Each row is a point. The points of each table are mixes of a few directions, plus a little noise. How many directions does each table use, and how many do they share? Where both have some left over, give the other angles between the two spaces (their principal angles), to ten degrees, smallest first.

First (5 x 3):
-0.09 -0.01 +0.04
-0.54 -0.14 +0.32
+1.25 +0.34 -0.79
+2.74 +0.76 -1.66
-3.38 -0.92 +2.10
Second:
-1.83 -0.24 -3.05
+0.55 +0.86 +1.25
+1.15 +0.40 +1.99
+0.27 -1.15 -0.06
-1.21 -0.80 -2.31
+1.08 +0.91 +2.15
Directions: first 1, second 2, shared 0; angles 90

First:
-0.65 +0.45 -1.64 +1.75
-0.36 +0.78 +3.05 -1.11
+1.81 +0.64 +1.82 -2.26
-0.16 -1.76 -1.89 +0.35
-0.63 -0.12 -1.33 +1.26
Second, 8 rows:
+0.14 -1.89 +0.83 -1.58
+0.35 -1.14 -0.02 -0.87
+0.92 -0.62 -1.46 -0.23
+0.32 +0.62 -0.99 +0.63
-2.49 +2.26 +3.62 +1.11
+1.65 -2.36 -1.89 -1.48
+0.08 +1.22 -0.87 +1.08
-0.96 +1.93 +0.78 +1.34
Directions: first 3, second 2, shared 2

First:
-1.00 +0.32 +0.44 -0.39 -1.05 +0.07
+0.06 +0.30 +0.11 -0.95 -1.27 +0.30
-1.67 +0.88 +0.87 -1.79 -3.29 +0.44
+1.02 +0.28 -0.21 -1.30 -1.25 +0.45
-1.03 +0.65 +0.58 -1.36 -2.37 +0.35
+0.77 +0.37 -0.10 -1.45 -1.59 +0.49
+0.14 -0.67 -0.33 +1.92 +2.70 -0.58
+0.86 -1.15 -0.74 +2.96 +4.48 -0.85
+0.85 -0.92 -0.65 +2.36 +3.64 -0.67
Second (8 x 6):
-0.24 -0.12 +0.04 +0.46 +0.51 -0.18
-1.07 +0.25 +0.44 -0.26 -0.87 +0.03
+1.24 -0.48 -0.59 +0.81 +1.74 -0.17
+1.35 -0.95 -0.82 +2.15 +3.63 -0.58
+4.76 -0.27 -1.62 -1.47 +0.37 +0.73
-2.87 +0.78 +1.23 -0.92 -2.68 +0.10
-2.83 +0.82 +1.24 -1.06 -2.89 +0.16
-0.34 -0.04 +0.09 +0.27 +0.19 -0.09
Directions: first 2, second 2, shared 2

First (10 x 8):
+0.98 -2.32 +1.87 -1.84 -1.18 -3.58 -2.58 -1.01
-0.45 -1.16 +1.11 +0.77 +0.39 +0.27 +0.42 -0.16
-0.56 -2.90 +2.60 +0.09 +0.42 -0.43 +0.11 +0.06
+0.14 -0.40 +0.34 -0.73 -0.16 -0.56 -0.38 +0.13
-0.64 +1.27 -0.98 +2.91 +0.76 +2.27 +1.65 -0.50
-0.16 +3.05 -2.68 +0.04 +0.38 +2.16 +1.30 +1.08
-0.50 -0.27 +0.29 -0.38 +0.55 +0.94 +0.89 +0.97
-0.14 -1.91 +1.65 -0.68 +0.01 -0.86 -0.35 +0.11
-0.44 +0.76 -0.59 +0.98 +0.51 +1.48 +1.09 +0.26
+1.73 +3.89 -3.65 -1.09 -1.65 -1.66 -2.06 -1.03
Second, 10 rows:
-0.96 -0.46 +1.22 +1.80 +1.88 +0.00 -0.05 +0.24
+1.05 +0.13 -0.22 -2.64 -2.30 +0.12 -0.80 -0.30
-0.03 -0.31 +0.89 -0.47 -0.13 +0.10 -0.64 +0.00
-1.20 -0.44 +1.04 +2.59 +2.48 -0.03 +0.30 +0.32
+1.78 +1.08 -2.78 -3.01 -3.38 -0.05 +0.51 -0.45
+0.00 +1.69 -4.65 +3.03 +1.16 -0.47 +3.60 +0.10
-0.79 -1.01 +2.72 +0.33 +1.13 +0.15 -1.39 +0.17
-0.52 -0.21 +0.56 +1.01 +1.00 -0.01 +0.03 +0.14
-0.34 -0.12 +0.26 +0.78 +0.73 +0.00 +0.11 +0.10
+1.02 -0.30 +0.93 -3.37 -2.54 +0.23 -1.67 -0.29
Directions: first 3, second 2, shared 0; angles 40, 40

First:
-0.92 -0.14 +0.23 +0.74 +0.10 -0.30 +0.00 +0.18 -0.37
+0.08 -0.07 +2.01 +0.27 -0.18 +0.93 -1.48 -0.07 -2.32
-1.13 -0.21 +1.63 +1.09 +0.02 +0.25 -1.04 +0.14 -2.09
+3.48 -0.66 +0.71 -3.19 +2.73 -1.14 +1.06 -0.27 -2.51
+2.60 +0.28 -2.32 -2.40 +0.18 -0.24 +1.48 -0.30 +2.77
-2.53 +0.33 -1.54 +2.05 -1.19 -0.26 +0.46 +0.26 +2.55
-1.61 +0.47 -0.74 +1.56 -1.68 +0.73 -0.49 +0.14 +1.89
Second, 10 rows:
-0.62 -1.53 +1.26 -1.28 +0.17 -0.05 +0.87 -0.79 +0.77
+0.15 +0.86 -1.54 +0.73 -0.07 -0.37 +0.14 +0.46 +0.58
+0.42 +0.23 +0.85 +0.19 -0.99 +1.76 -1.62 -0.36 +0.52
-2.70 -1.16 +1.21 +1.19 +0.67 -1.13 +0.66 -0.05 -0.88
+2.16 +1.93 -1.88 -0.21 -0.64 +0.10 -0.41 +0.95 -0.95
-1.27 -4.18 +4.02 -1.66 +2.69 +0.53 +0.52 -2.77 +2.78
+0.50 +1.58 -1.55 -0.60 -2.46 -0.24 +0.55 +1.34 -1.59
+1.92 +2.01 -2.77 +0.41 -0.14 -0.15 -0.21 +0.86 +0.42
+0.06 +1.23 +0.02 +1.01 +0.35 -1.18 -0.33 +1.39 -4.52
-0.59 -0.98 +0.36 +0.23 +0.40 +0.71 -0.18 -1.04 +2.88
Directions: first 3, second 5, shared 3
